Each row is a point. The points of each table are mixes of a few directions, plus a little noise. How many directions does each table use, and how many do they share? Where both have some left over, give the other angles between the two spaces (their principal angles), to ten degrees, smallest first.

First (5 x 3)
[[-23   0  46]
 [-37  -5  69]
 [ 36  24 -40]
 [ 14   9 -17]
 [ 11 -30 -61]]
Second (4 x 3)
[[ -9  39 -48]
 [  5 -23   9]
 [ 18 -72  25]
 [-15  57  15]]
Directions: first 2, second 2, shared 1; angles 50

First (6 x 4)
[[ -3 -10  -8   2]
 [-13 -79 -54  14]
 [ 13  75  50 -12]
 [  8  46  29  -8]
 [-10 -60 -41  10]
 [  5  31  21  -5]]
Second (8 x 4)
[[-14 -76 -50  12]
 [  6  28  20  -4]
 [ 19 106  73 -18]
 [  2  15  10  -3]
 [ -5 -42 -27   6]
 [  6  42  29  -6]
 [ -7 -56 -36  10]
 [ -4 -20 -16   4]]
Directions: first 1, second 1, shared 1

First (6 x 6)
[[  16   -1  -11  121  -54  -36]
 [   1    0   -1    7   -3   -2]
 [  -4    0    3  -28   13    9]
 [   3    0   -2   25  -11   -7]
 [ -15    1   10 -111   49   33]
 [  -2    0    1  -13    6    4]]
Second (8 x 6)
[[-43  12   1 -77   5 -35]
 [ 15  33 -31 -26 -27 -29]
 [-33   5   7 -39  19 -24]
 [ -6 -26  12 -32 -38  37]
 [-15  16  -1   3  38 -35]
 [ -7  -9  14  28  32   2]
 [ 51   1 -18  47 -36  29]
 [ 38 -33  17  96   8  57]]
Directions: first 1, second 3, shared 0; angles 40

First (8 x 9)
[[  17    8  -51   38   22  -78   39    4    7]
 [ -11   -4   30  -22  -12   44  -22   -2   -4]
 [   2    1   -4    2    1   -7    4    1    0]
 [  -6   -2   20  -14   -9   29  -15   -2   -3]
 [ -18   -7   56  -40  -23   86  -44   -4   -7]
 [  10    4  -30   22   12  -45   21    3    4]
 [  26   11  -80   57   35 -121   60    6   11]
 [ -20   -8   60  -42  -25   91  -45   -5   -7]]
Second (9 x 9)
[[  21   29  -38   16   -6   -8   12   75  -46]
 [  29  -41  -51   -6   10   42   -9   93  -42]
 [  29    0  -10   10   19  -36   52   29  -23]
 [ -44  -23   17    8    0  -10  -59  -79   51]
 [ -26    5    8  -21  -11   12    3 -101   82]
 [ -10   26   11  -12  -19   22   -2  -19   14]
 [  13   -8   17    4   16  -25   26    3  -14]
 [  13   18  -25   23   -3  -16   -5   70  -50]
 [ -27   -6   72  -22   -6   20  -18  -68   25]]
Directions: first 1, second 5, shared 1

First (11 x 11)
[[ -52   24  -45   26    5 -106    4    6   -5  -13  -98]
 [  -8    7   15   16   -1  -16   45  -11  -33    9   29]
 [ -16  -32    9  -17    0  -20  -36    0   18    1   11]
 [  12    5  -12    6    6    3   15   12  -11    2    5]
 [ 118  -24  -75  -26   40  110  -27   95   15    4   45]
 [ -46  -32   40  -21  -17  -30  -51  -33   32   -3    0]
 [  19   23    9    1   -8   48    7  -11    4   -3   -5]
 [ -29    8    8   15   -4  -44   27  -15  -20    2   -6]
 [  -8  -24    8  -16   -1   -4  -34   -1   20   -1    6]
 [  25   22    6    6   -4   47   22   -5   -8    1   10]
 [ -16   23   36   11  -17   10   28  -38  -12    1    4]]
Second (8 x 11)
[[ -27   12  -42   17   22  -55  -33    9  -11   -2  -28]
 [ -30   42  -11  -46   -9   29  -23  -24  -19    0   -4]
 [ -29   26  -22   -3   19  -25   -7    9   -6   17    1]
 [  20    2   40    0  -12   62    0  -37  -23   -1   60]
 [   0    6   12   -3    4   12   17    4    2   14   22]
 [  38  -59    9  -50  -60   11   40   32   72  -42 -121]
 [  29  -36   20   66   25  -32   33   25    9   18   44]
 [  -2    5   -4   20   10   -3  -25  -18  -25   -4   23]]
Directions: first 4, second 4, shared 1; angles 40, 80, 80

First (10 x 12)
[[ -78    7   24   23   -9   66  -18   22    4  -32   20   16]
 [  36    5   23   -9   15   10    3   25  -10   -7    3  -17]
 [ -19  -24  -27    9   13  -10    4  -25   16    1  -42   31]
 [ -14  -26  -26   15    4  -71    9  -14   13   14 -121   12]
 [  41   32   35  -10   19  -14   -3   35  -35   -5   -3  -40]
 [  96   25   14  -28   29  -35    7   10  -35   14   20  -42]
 [  20  -28  -42   -8  -31  -62   16  -36   26   35  -27    6]
 [-102   26    6   19  -47   62  -25   -6    3  -14   91   13]
 [  86  -33   18  -26  -13    2   25   30   23   11   -3  -20]
 [ -66   15  -23   15   20   52  -19  -42   -6  -16   62   42]]
Second (11 x 12)
[[  69   34    7  -20   57   -3   -2   -7  -47   -2   39  -19]
 [ -13   -8   -1    6  -10    1    1    1   10   -1   -8    5]
 [-108  -56  -10   31  -94    6    6   11   70    4  -59   31]
 [  95   48    9  -26   80   -4   -5  -10  -61   -4   52  -22]
 [  70   33    6  -19   59   -2   -3   -6  -44   -3   38  -18]
 [-107  -52  -10   31  -91    5    4    8   65    3  -59   27]
 [ -15   -9   -3    7  -14    1    0    0   12    2   -7    6]
 [  79   39    7  -23   66   -4   -4   -7  -51   -2   43  -21]
 [  24   11    2   -7   19   -2   -1   -1  -15   -1   13   -6]
 [ -50  -24   -4   16  -43    3    4    4   34    0  -29   12]
 [ -37  -20   -5   12  -32    4    3    3   25    3  -22   10]]
Directions: first 5, second 1, shared 1

First (10 x 18)
[[  18   96   17 -103  -65  -34  -33    9   60  121  -47   11   46  -22
   -42   20   47   25]
 [  -6  -32   -5   35   21   12   12   -2  -20  -40   16   -4  -15    7
    14   -6  -15   -8]
 [  -6  -34   -6   36   23   12   11   -3  -21  -42   17   -4  -16    7
    14   -7  -16   -9]
 [   3   14    2  -15   -9   -4   -5    1    9   17   -8    3    7   -3
    -6    2    6    3]
 [  -1   -3    0    3    3    1    1   -1   -3   -4    2   -1   -1    0
     1   -1   -2   -1]
 [   4   25    4  -26  -16  -10   -8    3   15   31  -12    3   12   -6
   -10    6   12    6]
 [  -9  -52  -10   57   36   19   18   -5  -33  -66   26   -6  -25   12
    23  -10  -25  -14]
 [   4   23    4  -24  -15   -8   -8    2   14   28  -11    3   11   -5
   -10    5   11    6]
 [  -3  -15   -4   17   11    6    6   -2  -10  -21    7   -2   -8    4
     6   -3   -7   -5]
 [  -4  -20   -4   22   13    7    7   -2  -12  -25   10   -2  -10    4
     9   -4  -10   -6]]
Second (11 x 18)
[[-32   6 -34 -55  -7 -36 -28   6  -8  10 -58 -64  43 -54  12  16 -29 -38]
 [-34 -23  26 -49  16  -4 -50 -22 -12   1 -35 -18  23 -13   2 -36 -20 -17]
 [ -4 -27  35 -29  17 -29 -73  11  16 -26  16  -7  43  -6  -9  29  -4  -4]
 [-14   9  12   0  -3  32  30 -44 -29  21 -33  10 -54  14  -5 -59 -15   7]
 [ 10  -1 -42  12   0 -12  11  52  23  -2  27  -6  47 -11  20  29  22 -14]
 [ 12 -18  21  11  12   0 -21  13  15 -16  38  25  16  18  -3   7  16   9]
 [ -3   7   2  -2  -6   4  10 -16  -9   5 -16  -4 -20  -2  -5  -8  -8   3]
 [ 29  21  -1  38 -14   3  33  -1   5  -6  25  19 -39  16 -16  31  10  26]
 [ 16 -11   6  29   9  18  14  16  12  -5  43  35   3  27   5  -9  25  11]
 [ 13  26 -17  36 -15  21  59 -13 -12  16  -4  12 -51  12  -4 -10   5  15]
 [  5  11 -11   8  -7   0  17   0  -1   2  -2  -4 -11  -1  -2  10   1   3]]
Directions: first 1, second 4, shared 0; angles 70

First (11 x 20)
[[  -1  -14   12  -51  -47  -23  -12   79   37  -43  -39    9   52  -15
   -33   46   25   -3   14    6]
 [  -3  -13    8  -44  -41  -21  -10   70   34  -37  -36   11   45  -14
   -26   40   23   -5   11    4]
 [   6   23  -17   76   69   32   19 -121  -57   65   60  -16  -77   24
    46  -70  -35    8  -19   -6]
 [   1   -3    1   -8   -8   -4    0   11    5   -8   -6    1    7   -3
    -4    6    3    0    2    0]
 [   5   20  -14   66   59   29   15 -102  -47   54   53  -15  -66   19
    42  -60  -30    6  -17   -6]
 [   2    6   -4   16   16    7    6  -27  -12   15   13   -4  -18    6
     9  -15   -8    0   -2   -3]
 [  -1   -2    1    0    0   -1   -2    0    0   -1   -1    1    1   -1
     0    1    0    0    1   -1]
 [  -4  -21   16  -77  -68  -32  -20  120   57  -63  -61   16   79  -24
   -48   69   36   -7   18    6]
 [   3   15  -12   57   51   25   15  -90  -40   50   45  -13  -61   19
    37  -52  -27    7  -16   -5]
 [   2    7   -5   20   20    9    4  -33  -16   18   18   -5  -21    8
    15  -18  -10    3   -5   -2]
 [  -2  -16   12  -57  -51  -23  -13   90   42  -49  -46   13   60  -17
   -39   53   28   -5   13    4]]
Second (11 x 20)
[[ 17 -43  -2  20  81 -33 -37  19  23 -11 -24 -24  -7  12 -13 -51 -62 -46
    0  65]
 [  8  72  35 -14 -77  17  39 -12 -27   1  16 -69 -20 -57   8  22  92 -42
  -26  -7]
 [  7  -5 -16 -41  21 -54   4  -2  15  20  23  -9  -6  48 -18  -9 -32  25
   41  13]
 [  5  -1  21  80 -37  50   5 -47 -55 -28 -29  86  29  15   6  44  86  19
  -37 -44]
 [ -8 -19 -13  31   6  18 -15  -6   9  -4   2  65   8  46   2  22 -30  52
    0 -20]
 [ 51   5  55  36 -16 -30  19   6 -16 -34  -7 -43  -7   6 -34  -1  38 -33
   -7  49]
 [ 12  -3  10  39 -15   4  -2   6  22 -12  23  37 -11  66 -13  35 -38  63
    2   1]
 [-29  -9 -22 -94 -15   4  24  53  19  21   9 -42  14 -84  11 -21 -30   4
   36 -29]
 [-29 -45 -18 -85 -24  16  39  48 -16   5 -19  13  58 -99   5 -14   9  24
   47 -66]
 [  6  27  -2  13  22 -15 -23 -10  26  11  19 -36 -40  35   3  -7 -30 -23
  -17  41]
 [-39  18 -51  13  56  25 -53 -54  -2  33 -13  23 -18  11  42 -21  -4 -44
  -39  -4]]
Directions: first 1, second 6, shared 0; angles 50

First (11 x 24)
[[ -9   1 -36   3  -8  18  34   3  13  -8   2  30 -26 -54 -40  15 -52   8
    2 -12   4  -9  -4   8]
 [ -2   6  19  -2  39   4 -18 -18 -32   3   1 -34  41  62  29  -8  59 -34
   -2   7   4  24  18 -33]
 [ 31 -79  29  -6 -76  28  33  57  37 -42 -24  42 -14  51 -55  -5  12  45
   -5  66  -4 -70 -16  35]
 [-19  24 -25  10   9 -22 -12  -8   4  21  15   0 -15 -59  10   9 -38  -3
   -1 -29  -8  26  -2  12]
 [-16   7  -9  11   9 -17 -18  -1  -3  16  12  -9   3 -17  16   3  -3  -9
   -4  -8 -11  25   2   8]
 [  9  60   6 -22  44  34  17 -42 -24 -31 -42 -27 -16 -34  24  -9  35  24
   24  -5  39 -31 -29 -47]
 [-36  -3 -40  23  38  16   9  -4 -20   5  18  -3  15 -16  -9  20   3 -34
   -9   3 -13  42  10  -6]
 [  7  -8   1  -7   0  -6   3  -7  -6  18  21   5  24  44 -15  -1 -19 -36
   -5 -23   0  18  36 -13]
 [-13  -1  -2  13  -5 -34 -31   8   6  26  20  -6   3 -11  21   2 -11  -7
   -8 -10 -20  29   4  21]
 [ 17 -22  24  -5 -34   8   5  23  19 -26 -26  10 -20   4  -5  -8  19  44
    4  36   2 -46 -27  19]
 [ 25  15  34 -19 -16 -31 -25 -10   7  19   2 -10   5  30  23 -19  -6   2
    4 -24   8  -6  12  -5]]
Second (11 x 24)
[[  -1    2   -6    0    2    8    8   -1    1   -6   -4    4   -6  -11
    -7    2   -3    5    2    1    3   -5   -5   -1]
 [   9  -14   39    2  -10  -53  -56    5   -4   41   26  -24   40   77
    43  -17   23  -31  -13  -10  -19   36   31    7]
 [   8  -12   35    2   -9  -46  -49    5   -3   36   23  -21   34   67
    37  -14   20  -28  -11   -9  -17   31   27    6]
 [   5   -7   19    1   -5  -26  -28    2   -2   20   13  -12   19   38
    21   -8   11  -16   -6   -5  -10   17   15    3]
 [ -14   22  -62   -3   16   83   88   -8    5  -64  -42   39  -62 -121
   -67   25  -36   50   19   15   31  -56  -49  -11]
 [   5   -8   21    1   -5  -29  -30    3   -2   22   14  -13   22   42
    23   -9   12  -17   -7   -5  -11   19   17    4]
 [  -9   13  -38   -2   10   50   53   -5    3  -39  -25   23  -37  -73
   -41   15  -22   30   12    9   18  -34  -29   -7]
 [  -1    2   -5    0    1    7    7   -1    0   -6   -3    4   -5  -10
    -5    2   -3    4    2    1    2   -5   -4   -1]
 [  -3    5  -15   -1    4   20   21   -2    1  -15  -10    9  -15  -29
   -16    6   -9   12    5    4    7  -14  -12   -3]
 [  -3    4  -11   -1    3   14   15   -1    1  -11   -7    6  -11  -21
   -11    5   -6    8    3    3    5   -9   -8   -2]
 [   5   -8   22    1   -6  -29  -31    3   -2   22   14  -14   21   42
    23   -9   13  -17   -7   -5  -11   19   17    4]]
Directions: first 5, second 1, shared 1

First (8 x 32)
[[-50  12 -19 -31   2  72 -12 -42  14 -46 -15  17   2  -9   7  71 -37 -72
  -14  31  18  -9  21 -31  35  32  -7 -53  61  -7  15   0]
 [-42  10 -16 -27   2  59 -10 -36  11 -39 -13  14   2  -7   6  60 -31 -61
  -11  26  15  -8  17 -26  29  26  -6 -45  51  -6  12   0]
 [-51  12 -19 -33   1  74 -12 -44  15 -48 -15  17   2  -9   8  74 -39 -75
  -14  33  19 -10  21 -32  38  32  -8 -55  63  -7  16  -1]
 [-44  11 -16 -28   2  63 -10 -38  13 -41 -13  15   2  -8   7  64 -32 -64
  -12  28  17  -8  18 -28  31  27  -7 -47  54  -5  13   0]
 [ 57 -13  21  37  -2 -81  14  49 -17  53  17 -20  -3  10  -9 -81  42  82
   15 -37 -22  11 -23  35 -41 -35   9  60 -70   7 -17   1]
 [  9  -3   4   6  -1 -14   3   8  -3   8   3  -3   0   1  -1 -13   6  14
    2  -6  -4   2  -4   5  -6  -6   1  10 -11   1  -3   0]
 [ 68 -16  25  44  -3 -99  16  59 -18  64  20 -24  -4  12 -10 -98  50  99
   20 -44 -25  13 -27  43 -50 -43  10  74 -84   9 -21   0]
 [ 53 -13  19  33  -2 -75  12  45 -14  49  15 -18  -3   9  -7 -75  38  76
   14 -34 -18  10 -22  33 -37 -31   9  56 -65   6 -16   0]]
Second (9 x 32)
[[ -32  -25  -29   21    5  -11    4  -18  -30   20  -40   28   -5   14
   -30  -48  -28   34  -16  -53  -27   14    3  -22   25   27  -53   30
   -13  -46   10    1]
 [  36    6    4  -27  -14   35  -22   19   45    6  -14  -14   52  -33
   -35   -9   13   27   19  -21   -4    7   23   26    4  -67   67   35
    16   87  -44   33]
 [  32  -28  -13  -22   41  -37   26   24   14    5   55  -42    2    0
     4   34   45  -35   -1    6    2   -5  -20   43  -49  -35   34    4
    -1   11  -45   -9]
 [  -5    3  -61  -40   62   -9    8   -1   20  -23   72   -1  -21   33
    -3  -10   21  -58  -31   -3   19    3  -24   34  -30   17   25   -7
    15  -15   -9    4]
 [  31    6  -25    1   -3   43  -18   40   52   19    3  -32   10   -5
     9  -12   27   31   27   -7   35  -23   11    7   -6  -52   48   40
    -2   45  -45    3]
 [   1  -35   80   76  -55  -30    7    8  -58   30  -79  -18   -7  -23
    25    9    8   57   28   -8  -18   -3   17  -40   22   -5  -79   -5
   -56  -31   28  -23]
 [   6   49   97  -56  -12  -44   22  -43  -25  -72   67   16    8  -26
    30  120  -16 -112  -13  119  -22   16  -23   27  -31   37   35 -121
    49   26   53   -3]
 [ -42    9  -52   30  -16   29   -2  -15   -6   33  -40   41  -17   25
    -5  -36  -66   53    1  -17   -5  -16    3  -56   36   44  -42   39
    11  -55    6  -20]
 [ -27   14   -1   16   -8   22  -25  -13  -12  -18  -23   22  -22   16
     6  -47   -3    4  -13  -18   19    8   10  -19   29   34  -35  -14
   -19  -21   48   13]]
Directions: first 1, second 6, shared 0; angles 40
